Every row gives one point. Each copy is the shape, with its points in the same order, turned, moved and blurred by noise. Some copies are also mirrored. Which?

Shape, 6 rows:
[[-0.26 -0.06  0.00]
 [ 0.41  0.51 -0.08]
 [ 0.32 -0.44  0.45]
 [ 0.04 -0.52  0.03]
 [ 0.07  0.39  0.47]
 [-0.01 -0.19 -0.22]]
Copy 1, 6 rows:
[[ 0.11  0.15  0.01]
 [-0.50 -0.06  0.64]
 [ 0.57  0.21  0.73]
 [ 0.54 -0.11  0.27]
 [-0.20  0.47  0.57]
 [ 0.14 -0.19  0.16]]
Copy 1 is: mirrored
Copy 2, 6 rows:
[[-0.03 -0.38 -0.22]
 [ 0.02  0.49 -0.11]
 [-0.21 -0.33  0.59]
 [-0.42 -0.48  0.13]
 [ 0.42  0.05  0.14]
 [-0.34 -0.25 -0.19]]
Copy 2 is: mirrored
Copy 3, 6 rows:
[[-0.06  0.02 -0.05]
 [ 0.34  0.73 -0.48]
 [ 0.70 -0.09  0.17]
 [ 0.34 -0.32 -0.08]
 [ 0.28  0.66  0.20]
 [ 0.09 -0.09 -0.34]]
Copy 3 is: only turned

Shape (7 x 4):
[[ 0.05 -0.14  0.31  0.72]
 [-0.12 -0.42  0.29  0.68]
 [-0.26 -0.29  0.21 -0.73]
 [-0.04 -0.12 -0.22 -0.51]
 [ 0.05 -0.43 -0.13 -0.37]
 [-0.24  0.36 -0.18 -0.10]
 [ 0.21  0.21  0.22 -0.22]]
Copy 1, 7 rows:
[[ 0.09 -0.25  0.43  0.78]
 [ 0.20 -0.42  0.17  0.81]
 [ 0.36 -0.14 -0.32 -0.55]
 [-0.10  0.17 -0.30 -0.25]
 [-0.12 -0.21 -0.38 -0.19]
 [ 0.10  0.54 -0.04  0.12]
 [ 0.06  0.14  0.29 -0.24]]
Copy 1 is: mirrored
Copy 2:
[[-0.34  0.34  0.53  0.46]
 [-0.39  0.00  0.61  0.49]
 [ 0.29 -0.55  0.09 -0.49]
 [ 0.19 -0.31 -0.32 -0.23]
 [ 0.25 -0.46 -0.11  0.06]
 [-0.24  0.21 -0.24 -0.32]
 [ 0.29  0.23  0.04 -0.20]]
Copy 2 is: only turned
Copy 3, 7 rows:
[[ 0.19 -0.10  0.52  0.55]
 [ 0.11 -0.40  0.52  0.55]
 [-0.22 -0.25 -0.31 -0.59]
 [ 0.12 -0.07 -0.50 -0.30]
 [ 0.28 -0.33 -0.26 -0.32]
 [-0.06  0.26 -0.42  0.25]
 [ 0.07  0.34  0.00 -0.16]]
Copy 3 is: only turned
Copy 4 (7 x 4):
[[-0.14 -0.37 -0.08  0.62]
 [-0.42 -0.50 -0.19  0.55]
 [-0.73  0.10  0.38 -0.60]
 [-0.34  0.15 -0.01 -0.60]
 [-0.41 -0.20 -0.02 -0.56]
 [-0.19  0.49 -0.13 -0.07]
 [-0.02  0.13  0.37 -0.11]]
Copy 4 is: only turned

Shape:
[[ 0.18 -0.67  0.17  0.18 -0.25 -0.43 -0.11  0.08]
 [-0.14 -0.14  0.24 -0.03  0.37  0.22 -0.14  0.00]
 [ 0.59 -0.15 -0.62 -0.27  0.62 -0.24  0.05 -0.27]
 [ 0.12  0.27  0.06 -0.21 -0.19  0.03 -0.02 -0.26]
 [-0.49 -0.66 -0.13 -0.12 -0.15  0.01  0.21 -0.24]
 [ 0.32  0.34  0.36 -0.40  0.33  0.51 -0.50  0.52]
 [-0.45 -0.39 -0.18 -0.07 -0.21  0.15 -0.20  0.27]
 [ 0.29 -0.04 -0.53 -0.26 -0.46 -0.08 -0.29 -0.08]
 [ 0.07  0.40  0.42  0.51  0.22 -0.53  0.47  0.68]
 [ 0.45  0.29 -0.14  0.23 -0.48  0.45 -0.26 -0.18]
 [-0.52  0.10  0.38 -0.04 -0.28  0.22 -0.35 -0.24]
 [ 0.12 -0.56  0.05 -0.49  0.20 -0.06  0.08 -0.02]]
Copy 1, 12 rows:
[[ 0.01 -0.93  0.10  0.44  0.00  0.01 -0.11  0.13]
 [ 0.16 -0.17  0.37 -0.03  0.46  0.14 -0.21 -0.12]
 [ 0.75 -0.10 -0.47  0.27  0.77 -0.40 -0.06 -0.16]
 [ 0.33 -0.01  0.23 -0.01 -0.14 -0.38 -0.28 -0.16]
 [-0.11 -0.72 -0.22 -0.36  0.00  0.05  0.05 -0.39]
 [ 0.84  0.22  0.76 -0.05  0.25  0.38 -0.36  0.20]
 [ 0.05 -0.50 -0.21 -0.25 -0.05  0.44 -0.23  0.01]
 [ 0.56 -0.29 -0.50  0.03 -0.30 -0.15 -0.50  0.01]
 [-0.14  0.18  0.39  0.56  0.12 -0.06  0.45  0.76]
 [ 0.54  0.25  0.01  0.34 -0.46 -0.03 -0.50 -0.29]
 [-0.28 -0.21  0.51 -0.29 -0.17  0.01 -0.56 -0.18]
 [ 0.43 -0.68  0.15 -0.06  0.36 -0.11  0.05 -0.11]]
Copy 1 is: only turned
Copy 2, 12 rows:
[[-0.43 -0.50 -0.17  0.25 -0.50 -0.51 -0.48  0.30]
 [-0.40 -0.25  0.39  0.44 -0.23  0.19 -0.02  0.09]
 [ 0.06 -0.31 -0.16  0.23  0.58  0.03 -0.54 -0.29]
 [ 0.18 -0.09  0.07  0.09 -0.32 -0.22  0.18 -0.11]
 [-0.53 -0.69 -0.23  0.16 -0.65  0.12 -0.15 -0.36]
 [-0.12  0.32  0.66 -0.15  0.00  0.30  0.15  0.58]
 [-0.57 -0.15 -0.16  0.07 -0.74  0.28 -0.21  0.01]
 [ 0.23  0.02 -0.32 -0.26 -0.32 -0.16 -0.38 -0.15]
 [-0.46  0.11 -0.38  0.96 -0.03 -0.35  0.50  0.67]
 [ 0.68  0.04  0.09  0.14 -0.60  0.07 -0.15  0.16]
 [-0.25 -0.04  0.39  0.20 -0.94 -0.07  0.21 -0.22]
 [-0.48 -0.60  0.04 -0.07 -0.02 -0.01 -0.21 -0.05]]
Copy 2 is: only turned
Copy 3, 12 rows:
[[-0.05 -0.31  0.72  0.38  0.18 -0.19 -0.25 -0.47]
 [ 0.05 -0.04  0.23 -0.01  0.44  0.08 -0.12  0.33]
 [ 0.39  0.67 -0.06  0.28  0.22  0.24 -0.66 -0.44]
 [ 0.21  0.19  0.03 -0.16  0.06 -0.39  0.12 -0.20]
 [-0.16 -0.53 -0.02  0.14  0.26  0.33  0.10 -0.46]
 [ 0.45  0.15  0.35 -0.42 -0.07 -0.21 -0.43  0.82]
 [-0.34 -0.48 -0.01  0.00 -0.06 -0.01 -0.28 -0.01]
 [ 0.09  0.02 -0.21 -0.10 -0.20 -0.55 -0.49 -0.51]
 [-0.10  0.39  0.70  0.90 -0.30 -0.20  0.34  0.47]
 [ 0.35 -0.07 -0.19  0.03  0.18 -0.98 -0.15 -0.02]
 [-0.29 -0.28  0.14 -0.40  0.35 -0.33  0.33  0.12]
 [ 0.34 -0.14  0.33 -0.04  0.10  0.40 -0.28 -0.33]]
Copy 3 is: mirrored

Shape, 12 rows:
[[ 0.28 -0.18 -0.92  0.13  0.40  0.22 -0.25 -0.06  0.52]
 [-0.26  0.50 -0.06  0.23  0.10 -0.46  0.21  0.01 -0.42]
 [ 0.10 -0.09  0.04 -0.62  0.30  0.14 -0.58  0.02  0.49]
 [-0.52  0.02  0.19  0.31 -0.23  0.45  0.19 -0.14 -0.31]
 [ 0.32  0.11 -0.20  0.35  0.41 -0.06 -0.46  0.15  0.60]
 [ 0.37  0.16  0.34 -0.63  0.03  0.40  0.01  0.10  0.16]
 [ 0.35 -0.09  0.08 -0.53 -0.01  0.55 -0.62  0.34 -0.14]
 [ 0.00  0.76  0.59  0.28  0.03 -0.04  0.07 -0.32 -0.46]
 [ 0.31  0.31  0.00  0.26  0.07  0.04 -0.03 -0.35  0.02]
 [ 0.19 -0.36  0.02 -0.47  0.72  0.38 -0.34  0.11 -0.02]
 [ 0.11  0.10  0.48  0.30 -0.13 -0.42  0.25 -0.11 -0.38]
 [ 0.11 -0.20  0.20 -0.59 -0.16  0.50 -0.53 -0.33 -0.16]]
Copy 1 (12 x 9):
[[ 0.49 -0.89 -0.70 -0.57 -0.19 -0.20  0.45  0.04  0.04]
 [ 0.10  0.42 -0.04 -0.20  0.36 -0.07 -0.15  0.40 -0.21]
 [-0.29 -0.74 -0.16 -0.32 -0.41  0.22 -0.03 -0.04  0.55]
 [-0.04  0.35 -0.24  0.32  0.07  0.47  0.45 -0.09 -0.32]
 [ 0.32 -0.40 -0.90 -0.45 -0.29 -0.18 -0.29 -0.08  0.29]
 [-0.05 -0.36  0.15  0.20 -0.14  0.26  0.06 -0.07  0.80]
 [-0.03 -0.56 -0.05  0.08 -0.59  0.66  0.08  0.32  0.54]
 [ 0.32  0.69  0.14 -0.03  0.23  0.39 -0.42 -0.13  0.09]
 [ 0.53 -0.01 -0.12 -0.23 -0.08  0.02  0.02 -0.20  0.20]
 [ 0.01 -1.00 -0.12  0.09 -0.20  0.45 -0.20  0.08  0.12]
 [ 0.11  0.48  0.17  0.21 -0.12 -0.14 -0.33  0.04 -0.16]
 [-0.10 -0.41  0.36 -0.03 -0.58  0.68  0.24 -0.13  0.27]]
Copy 1 is: only turned
Copy 2, 12 rows:
[[-0.48 -0.05  0.06 -0.04 -0.89  0.63 -0.13 -0.03  0.64]
 [-0.47  0.55  0.19 -0.44  0.32 -0.15  0.03 -0.11 -0.11]
 [ 0.44 -0.42 -0.01 -0.17 -0.22  0.36 -0.07 -0.37  0.69]
 [-0.40 -0.15 -0.31  0.01  0.35  0.18  0.26  0.19 -0.43]
 [-0.04  0.30  0.22  0.28 -0.34  0.55 -0.30 -0.19  0.61]
 [ 0.68 -0.11 -0.14 -0.28 -0.07  0.19  0.34  0.21  0.32]
 [ 0.41 -0.56  0.34 -0.20  0.11  0.48  0.28  0.32  0.52]
 [ 0.17  0.61  0.15 -0.30  0.49  0.23  0.13 -0.07 -0.60]
 [ 0.02  0.35  0.15 -0.14 -0.25  0.36 -0.08  0.04 -0.22]
 [ 0.19 -0.38  0.28 -0.04 -0.28  0.39  0.62 -0.34  0.53]
 [ 0.00  0.40  0.30  0.04  0.21 -0.39  0.06  0.07 -0.42]
 [ 0.43 -0.79  0.15 -0.32 -0.04  0.37  0.13  0.04 -0.07]]
Copy 2 is: mirrored
